Each row is a point. The last column is the point's height on a tilted bowl or saddle (a function of degree 2), plus a little noise. Along how many of its main directions does it bend up, bend down or stay straight?

Points:
[[-36 -15   9]
 [-54   6  23]
 [  4  21  20]
 [ 82  34 -74]
 [-20 -51  28]
 [ 15  14  10]
 [-12 -26  19]
 [-20  17  31]
 [-12 -11  16]]
Directions: 1 up, 1 down, 0 straight

Points (18 x 4):
[[ -4   8   9   0]
 [-14  -8 -14   5]
 [-35 -22  35  12]
 [-11  22  29  -5]
 [-18  81 -73  88]
 [ 32  27 -34  12]
 [  3 -17  27  19]
 [  5 -27 -33  11]
 [-35  -7 -14   7]
 [-16 -30 -25  20]
 [-11   4  48   7]
 [ 28 -34 -31   6]
 [ 14   6  33  17]
 [ 59  43  26  59]
 [ 12  76  13  34]
 [-37 -37 -45  45]
 [  6 -23  29  25]
 [-12 -51 -12  37]]
Directions: 2 up, 1 down, 0 straight

Points (15 x 4):
[[ 40 -20  -4 -25]
 [  2  18  -9  -7]
 [ 44   6 -34 -48]
 [ 10 -33 -25  -3]
 [ 28 -10  32  11]
 [ 64  46 -17 -52]
 [ 32   1 -16 -29]
 [-28  56  -1   5]
 [ 70  26  -9 -70]
 [-12 -26  13 -10]
 [-74 -54 -20 -26]
 [-16 -32 -64  50]
 [ -4  -3  15 -13]
 [-32  16 -30   7]
 [ -1 -27   3  -6]]
Directions: 2 up, 1 down, 0 straight

Points (26 x 5):
[[  4  65   0  29 -34]
 [-56 -17  41  66 -81]
 [ 43 -27  12 -21 -15]
 [ 22 -14 -42   9 -18]
 [ 15   2  38   9 -11]
 [ -2  37 -48  34 -43]
 [-10 -26  60 -25 -37]
 [-56  25 -47  -6 -35]
 [-47  58  31  35 -74]
 [-28 -53  -7   2   2]
 [ 56 -34 -59  -3 -59]
 [ -8 -23  33  16 -15]
 [-14  -6  32 -45 -24]
 [-26  10  -2 -26  -9]
 [ 26 -28   6 -14  -7]
 [-33 -43  25 -19 -12]
 [ 31  -6   9   2  -3]
 [ -3  37  14 -27 -13]
 [ 42  25 -44  30 -39]
 [ 64  81  32 -18  -7]
 [ 48  -4 -16  26 -25]
 [  0  16  33  -3  -9]
 [-36 -39  19   2  -6]
 [ 24  12  13   5  -1]
 [  5  42 -22 -19 -14]
 [ 10 -39 -16  30 -20]]
Directions: 0 up, 3 down, 1 straight

Points (49 x 7):
[[ 31 -49 -12 -35  14   7 -50]
 [ -4  -2  46  10 -24  10  18]
 [ 12  -3   4 -17 -10   4   1]
 [ 11 -10  18 -28 -41 -17  -2]
 [ 11  23  26  12   8 -19 -17]
 [ 24  53  16 -57 -17   1 -55]
 [-21  -9   0 -21  16 -39 -10]
 [ 10  43  20  -2 -35 -25 -23]
 [ 14   9  55 -23 -34  32 -10]
 [ -8   6  41 -13 -18 -15  -4]
 [ 46   3  -5 -17 -47   9  15]
 [-40  -4   7  11  -7 -25   3]
 [ 23   7  31   7  60 -46 -95]
 [-18   1 -42 -10   2 -20   2]
 [ 17   1  48  -5  33 -11 -24]
 [ 21  12   3  19 -10  -5  11]
 [-43 -27   9   4 -18  51   1]
 [ 26 -25  14  -9 -10  45 -10]
 [  4 -11  -9 -20 -23   2  -2]
 [ 18 -15 -95  35   3  -7  -6]
 [ 18   1 -41 -48 -29 -26  -4]
 [ 14  28  43   3 -17  20   2]
 [ -3  28   7  36  -6  51  19]
 [ 54  10 -20  17  -9 -17  19]
 [-31 -57 -27 -14  24 -44   0]
 [  5   9 -44   8   9   3  16]
 [ 17   6  11   5 -33  36   7]
 [-13 -13 -17  57  33  10  -5]
 [-25   1  -8   8 -27   6   0]
 [-23   3 -29 -34  27  33 -47]
 [  7   3 -48  30   4  30  11]
 [ -4 -14  -5   8 -23  21   6]
 [  2  33 -24 -17 -43  -2  -4]
 [ -6  -9 -37 -32 -14 -28  -6]
 [  1  14 -12  34 -20  -3   6]
 [  1   6 -24  41   3 -21  -8]
 [-24  27 -48   5  21  32   4]
 [  4 -49  10 -30 -16   8  -6]
 [-26 -15  20  -2  12  -5  18]
 [ 25 -28   3  40  14   2 -12]
 [ -1 -21 -33   0  11   4  -4]
 [ 22  10  19 -33  20   4 -29]
 [-16   7  -6 -22  55  34 -39]
 [ 10  49 -20 -29  12  39 -19]
 [  2 -35   7  29 -18 -16   5]
 [ 37   7  16 -34  -1 -31 -19]
 [-36 -22  22 -44  -6   6 -12]
 [ 43  73   5  10  -9  -4  23]
 [ 12 -23 -13   9 -20  15   3]]
Directions: 1 up, 3 down, 2 straight
